Each row of a before or after table is a point. The points were changed in one or more steps. Then noise was added and the rows were shuffled. The steps act on columns, c1 being the first. Write out the steps. A step turns or swaps two columns, mirrors them in a line or flattens them onto one, adds a multiple of one to another, or multiplies or shifts one. Angles are multiples of 10 degrees, from the lower column toward the higher: turns from -170 to 170, lines from 10 to 170 but not 90. Use the fewest steps. Two steps may share a column if one is a turn and the other turns, adds or multiplies; they go together, in the order done. Otherwise the lowest column goes first.
In the rows, zero is written as 128.

Before:
[[ 70 149]
 [148 122]
 [ 79 119]
 [ 54 178]
 [179 159]
 [174 135]
 [129  83]
 [103 145]
 [ 69  99]
 [104  66]
 [187  97]]
After (11 x 2):
[[127 128]
 [238 126]
 [212 130]
 [254 129]
 [159 126]
 [233 126]
 [108 125]
 [193 126]
 [132 135]
 [162 130]
 [137 123]]
Steps: shift c1 by 60; multiply c2 by 0

Before (10 x 6):
[[167 122 154 103  97 112]
 [139 148 151  90 100 107]
 [119 180 108 148 138 113]
 [137  89  76 153 123 145]
 [176 124 155 134  95 125]
 [111 153 124 153 141 134]
 [176  91 130 128 110 184]
 [122 142 101 122  57  95]
 [108 153 149 144 116 129]
 [123  94  80 160 147 118]]
After:
[[250  92 142 151 175 107]
 [157 153 159  73 131 132]
 [ 90 153 133 152 122 136]
 [105 180 113 139 111 145]
 [ 78 152 159 137 138 143]
 [229 122 161  89 143 139]
 [116  97  90 155 107 145]
 [247 123 165 116 151 149]
 [112 138 113  75 163 177]
 [146  89  84 155 144 135]]
Steps: multiply c1 by 2.5; shift c3 by 10; turn c5 and c6 by -140 degrees; turn c4 and c6 by 40 degrees

Before:
[[ 87 142  62 127  95 131 138 193 164  77  86 129]
 [123  59 140 173 138 152 104  94 147  63 129 166]
 [127 159  48  95 142 168 133 163 127  81 166 105]
 [191  83 125 107 110  95 166 140 126 113 194 113]
 [154  38 107  47 122  73 121  99 109 137 176  72]
 [176 124 127  67 111 119 140 129 113 155 123  82]
 [120 119 120  95  72  92 166 112  70 100 134 128]
 [146  91  47  95 154 160 160 142 144 102 138 173]
 [112  89 163  69  82 120 177 107 132 122 164 102]
 [ 45 154  78 132  93  78 114 103 152 146 147 182]
 [ 78 185  94  79 122  90 116 149 155  63 151 241]
 [181  81 125  74 103  76 171  52 140 103 158  81]]
After, 12 rows:
[[104 183 166 156  77 182  94 142  92  18 158 107]
 [128 141 112  51 135 148 142 133 157 163 125 162]
 [144 149  23  90  86 196 165 117  92  88 122 102]
 [193  83 104 128 167 123 109  95  73  25 130  34]
 [154 130  55 158 164 155 135 128  94  54  55 136]
 [179 188 113  98 155 144 170 108 130 121 172 156]
 [147  91  42  99 126 199 134  87 132  51 119 150]
 [124 181  83  48 120 101 177 140 137  89 216 181]
 [154 208 115  47  92 107 120 103 164 147 175 164]
 [151 167  83 113 167 121 166 130 191  80 136 106]
 [ 94 182  83  78 116 129 159  63 127 109 158 138]
 [191 124  87 180 176 110 117 115  92 159 168  85]]
Steps: mirror c1 and c4 in the line at 110 degrees; turn c2 and c5 by 150 degrees; add -1 times c7 to c3; shift c6 by 30; mirror c8 and c11 in the line at 120 degrees; turn c9 and c12 by 160 degrees; multiply c10 by 1.6
